Each point is reached from the start by the listed moves, each made once or not at all, plus a little noise. Say if it took an odd or an even number of moves. Then give how often each move was made.
In the rows, zero is written as 128.

Moves:
(1): [182 137 149 151]
(2): [135 200 137 112]
(3): [107 129 172 135]
Start: [114 129 145 129]
Points:
[117 128 143 131] => even (0, 0, 0)
[177 208 174 137] => even (1, 1, 0)
[ 91 131 188 137] => odd (0, 0, 1)
[144 140 209 159] => even (1, 0, 1)

Moves:
(1): [184 135 136 134 116 128 140 115 135 126 126 148 116 142]
(2): [133 180 135 125 126 129 119 135 128 135 133 122 133 130]
(3): [126 125 186 143 137 129 137 128 130 143 130 137 139 129]
(4): [129 132 124 169 118 136 135 122 138 119 131 121 129 118]
(5): [143 132 113 132 174 147 130 120 132 124 125 134 117 129]
(6): [143 121 138 118 109 184 123 119 117 122 136 119 132 121]
(7): [126 123 119 116 121 129 193 125 116 145 134 123 135 133]
(8): [144 132 122 138 135 133 138 191 127 131 122 115 120 126]
(9): [135 130 129 127 130 134 130 130 166 136 121 132 134 122]
(10): [129 125 124 131 126 128 112 122 121 167 123 129 127 126]
(11): [145 125 123 123 136 115 126 135 138 127 194 138 132 123]
Start: [128 138 131  96 127 152 124 149 153 128 144 127 132 110]
Points:
[224 205 183 129 177 181 146 199 200 155 136 144 123 118] => even (1, 1, 1, 0, 1, 0, 0, 1, 1, 0, 0)
[178 134 102 130 143 249 191 184 173 176 142 106 131  88] => odd (0, 0, 0, 1, 1, 1, 1, 1, 1, 1, 0)
[220 195 185 115 175 159 140 143 180 145 212 171 124 120] => odd (1, 1, 1, 0, 1, 0, 0, 0, 0, 0, 1)

Moves:
(1): [164 133 132 130 133 124 129 128 126 134 122 120 124 136 110 128 128 136
 132 144 139 126 128 106]
(2): [122 155 125 138 112 131 123 122 126 125 120 115 131 136 134 131 124 125
 132 118 131 134 134 125]
(3): [128 138 150 127 140 143 118 124 129 125 136 139 127 136 128 129 135 104
 154 115 141 131 131 124]
(4): [123 114 130 165 134 113 133 125 114 134 128 132 138 130 128 129 127 129
 131 125 126 133 116 114]
(5): [131 133 126 128 150 130 129 130 113 114 128 142 124 133 145 134 117 136
 130 136 143  99 136 126]
(6): [128 128 120 140 128 161 127 138 126 133 118 125 127 127 119 134 127 131
 132 119 129 119 117 122]
(7): [119 147 123 133 130 132 170 135 132 118 138 129 124 121 117 119 139 122
 120 140 133 127 125 131]
(8): [149 125 144 146 126 125 123 176 141 116 148 115 140 132 120 116 100 124
 138 121 119 115 125 145]
(9): [137 149 125 129 150 114 118 111 165 122 112 124 125 124 121 136 113 131
 125 108 116 134 106 138]
(10): [123 138 134 125 136 118 137 128 126 173 123 127 122 141 140 103 128 119
 108 122 138 123 121 138]
(11): [117 139 110 119 142 129 119 130 135 133 152 110 128 110 128 108 132 139
 129 135 127 120 116 107]
(12): [138 138 114 130 115 120 122 131 128 129 122 167 123 122 126 118 125 121
 121 130 123 129 130 137]
(13): [126 133 133 113 139 132 133 129 132 126 124 132 159 129 135 117 122 124
 117 129 130 153 130 120]
(14): [108 135 137 114 124 118 137 150 140 133 137 148 142 177 133 122 146 143
 143 133 118 125 111 131]
(15): [157 113 133 126 112 138 147 139 145 141 161 127 121 141 176 139 132 148
 129 113 145 145 112 126]
(16): [133 132 114 113 133 118 134 131 119 130 152 133 141 140 117 169 129 127
 103 110 137 123 119 124]
(17): [129 133 140 131 137 126 126 163 141 124 121 126 122 115 140 139 171 134
 121 105 130 133 161 119]
(18): [118 140 160 135 113 116 127 134 131 152 134 138 130 102 111 147 107 160
 132 145 127 127 123 127]
(19): [127 130 104 123 142 120 134 139 138 145 126 123 136 121 128 141 123 131
 168 143 131 120 144 139]
(20): [122 127 125 142 127 128 108 127 137 130 124 128 132 128 133 139 142 119
 126 166 126 132 114 146]
(21): [113 117 122 127 120 125 124 130 136 128 126 126 118 133 117 118 132 138
 129 122 158 142 126 140]
(22): [124 133 145 116 151 136 124 151 109 120 131 131  97 131 123 134 121 129
 133 127 117 158 123 125]
(23): [125 122 134 153 134 139 119 122 150 135 147 126 116 146 122 130 120 134
 114 134 121 137 172 122]
(24): [145 131 130 140 130 132 124 113 111 123 140 127 139 129 128 124 153 150
 133 118 120 138 136 159]
Start: [123 138 102 150 151 127 119 143 139 128 122 101 111 113 111 149 108 127
 132 114 133 148 143 156]
Points:
[125 211 111 154 249 147 136 178 192 185 159 119 122 209  62 171 148 146
 149 124 169 219 126 200] => odd (1, 0, 1, 0, 0, 1, 1, 0, 1, 1, 0, 0, 1, 1, 0, 1, 0, 0, 1, 1, 1, 1, 1, 1)
[119 168  62 164 194 159 151 186 108 114 126 146  78 104  90 143 120 161
 172 125 162 157 156 207] => even (0, 0, 0, 0, 1, 1, 1, 0, 0, 0, 0, 1, 0, 0, 0, 0, 0, 0, 1, 0, 1, 1, 0, 1)
[107 182  77 216 211 119 112 180 180 137 141 111 133 189 107 219 156 195
 155  52 161 151 184 175] => even (0, 1, 0, 1, 1, 1, 0, 0, 1, 0, 0, 0, 0, 1, 0, 1, 1, 0, 1, 0, 1, 0, 1, 1)

Moves:
(1): [159 154 131 135 120 115 126 137 121 142 117 138 115 150 118 132 113 127
 133 136 147 150 142 147]
(2): [127 141 125 134 125 128 151 133 123 140 124 134 123 123 153 144 133 121
 119 127 113 127 118 107]
(3): [130 122 157 133 123 128 103 111 136 140 137 124 124 135 153 121 132 127
 133 137 130 120 129 133]
(4): [129 123 133 154 135 149 153 121 137 131 138 141 142 126 135 117 129 125
 137 133 151 128 117 155]
(5): [128 123 131 134 173 120 129 119 147 130 134 113 121 130 113 147 115 118
 115 140 123 166 138 123]
(6): [131 152 137 116 131 171 110 129 120 115 140 114 114 115 114 136 132 140
 131 151 129 142 126 127]
(7): [137 119 136  95 137 136 171 146 126 121 102 112 127 139 125 129 130 121
 115 123 138 121 145 137]
(8): [117 120 133 140 130 103 128 175 131 127 133 122 111 122 143 132 116 136
 134 123 126 139 138 136]
(9): [100 156 119 131 130 144 121 127 169 138 143 136 126 135 152 126 123 124
 130 129 129 121 140 127]
(10): [103 129 140 113 126 143 133 144 120 149 134 155 119 122 107 114 129 141
 114 114 137 129 122 115]
(11): [120 107 113 104 141 109 145 141 128 114 151 109 125 143 132 109 117 142
 105 150 117 120 103 126]
(12): [124 126 129 122 129 116 128 126  99 104 163 156 125 155 119 133 147 118
 117 145 118 152 135 133]
(13): [120 138 139 115 144 125 112 146 144 131 124 148 156 147 135 157 124 126
 123 128 115 115  96 136]
(14): [123 114 108 129 121 145 125 129 112 149 133 119 113 150 126 139 123 125
 117 107 144 129 126 135]
(15): [134 109  98 109 153 143 116 136 114 116 121 150 119 106 161 127 121 158
 112 132 122 161 119 155]
(16): [150 117 124 121 116 136 130 135 165 134 146 135 100 114 114 143 121 123
 121 107  93 122 121 130]
(17): [136 138 114 125 141 119 116 146 125 142 152 119 134 123 144 139 164 132
 139 146 127 104 137 110]
(18): [120 144 130 137 128 117 135 131 135 127 145 123 121 136 114 128 139 157
 126 103 126 121 125 138]
(19): [118 115 120 113 119 125 132 104 112 116 121 148 123 149 116 114 127 129
 182 142 121 124 123 109]
(20): [100 115 123 140 108 119 142 116 120 134 120 132 141 137 121 138 128 145
 122 152 112 123 143 127]
(21): [114 129 126 106 129 106 140 110 127 132 140 130 115 110 136 150 112 119
 150 130 159 125 130 119]
(22): [119 119 134 121 119 119 134 131 145 133 124 126 145 131 124 119 136 131
 125 130 144 155 114 134]
(23): [132 131 127 123 121 135 137 132 120 147 146 131 152 133 114 117 120 125
 145 113  98 145 143 133]
(24): [101 136  98 113 141  98 133 127  98 146 124 131 121 118 137 122 150 110
 149 127 128 126 110 159]
Start: [149 153 148 124 129  95 144 117 142 130 127 113 124 115 115 131 146 129
 118 149 133 138 151 112]
Points:
[124 195 151 109 113  75 131 191 119 220 174 138  45  91 139 169 182 154
 136 189  90 140 155 124] => even (1, 1, 1, 0, 0, 1, 0, 1, 0, 1, 0, 0, 0, 0, 0, 1, 1, 0, 0, 1, 0, 0, 0, 1)
[ 61 135  45  52 177  64 249 204  95 162 228 153 110 184 189 108 201 162
 148 161 115 194 127 188] => odd (0, 1, 0, 1, 0, 0, 1, 1, 1, 0, 1, 1, 0, 1, 1, 0, 1, 1, 1, 0, 0, 1, 1, 1)
[103 145 105 133 112  86 205 172 193 181 166 167  88 205 151 173  89 145
 133 174  95 129 110 139] => odd (1, 1, 0, 1, 0, 0, 0, 1, 1, 0, 1, 0, 1, 1, 0, 1, 0, 0, 1, 1, 0, 0, 0, 0)
[126 108 103  90 170  57 131 120 158 198 181 119 131  89 146 153 184 144
 128 183  61 208 154 162] => odd (0, 0, 1, 0, 1, 0, 0, 0, 0, 0, 0, 0, 0, 0, 1, 1, 1, 0, 0, 1, 0, 1, 1, 1)
[110 216 115  87 174  34 206 175 221 210 147 127 119 164 127 221 187 130
 102 163  91 153 145 148] => even (1, 1, 0, 0, 1, 0, 1, 0, 1, 0, 0, 0, 1, 0, 0, 1, 1, 1, 0, 1, 0, 1, 0, 1)
[ 69 184 114  51 214 150  76 157 158 230 205 146 133 124 160 157 178 149
 115 172 120 214 114 162] => even (0, 0, 1, 0, 1, 1, 0, 0, 1, 1, 0, 0, 1, 1, 1, 0, 1, 0, 0, 0, 0, 1, 1, 1)
[ 64 169 135  92 176  58 236 100 178 226 176 103 160 119 188 165 180  89
 159 205 147 162 181 139] => even (0, 1, 1, 1, 1, 0, 1, 0, 1, 0, 0, 0, 0, 0, 0, 0, 1, 0, 0, 1, 1, 1, 1, 1)
[ 52 120 148  55 182  89 141 145 140 134 139 171 112 103 107 182 108 191
 146 215 136 237 122 112] => even (0, 0, 0, 0, 1, 1, 0, 1, 0, 1, 0, 0, 1, 0, 1, 0, 0, 0, 1, 1, 1, 1, 0, 0)
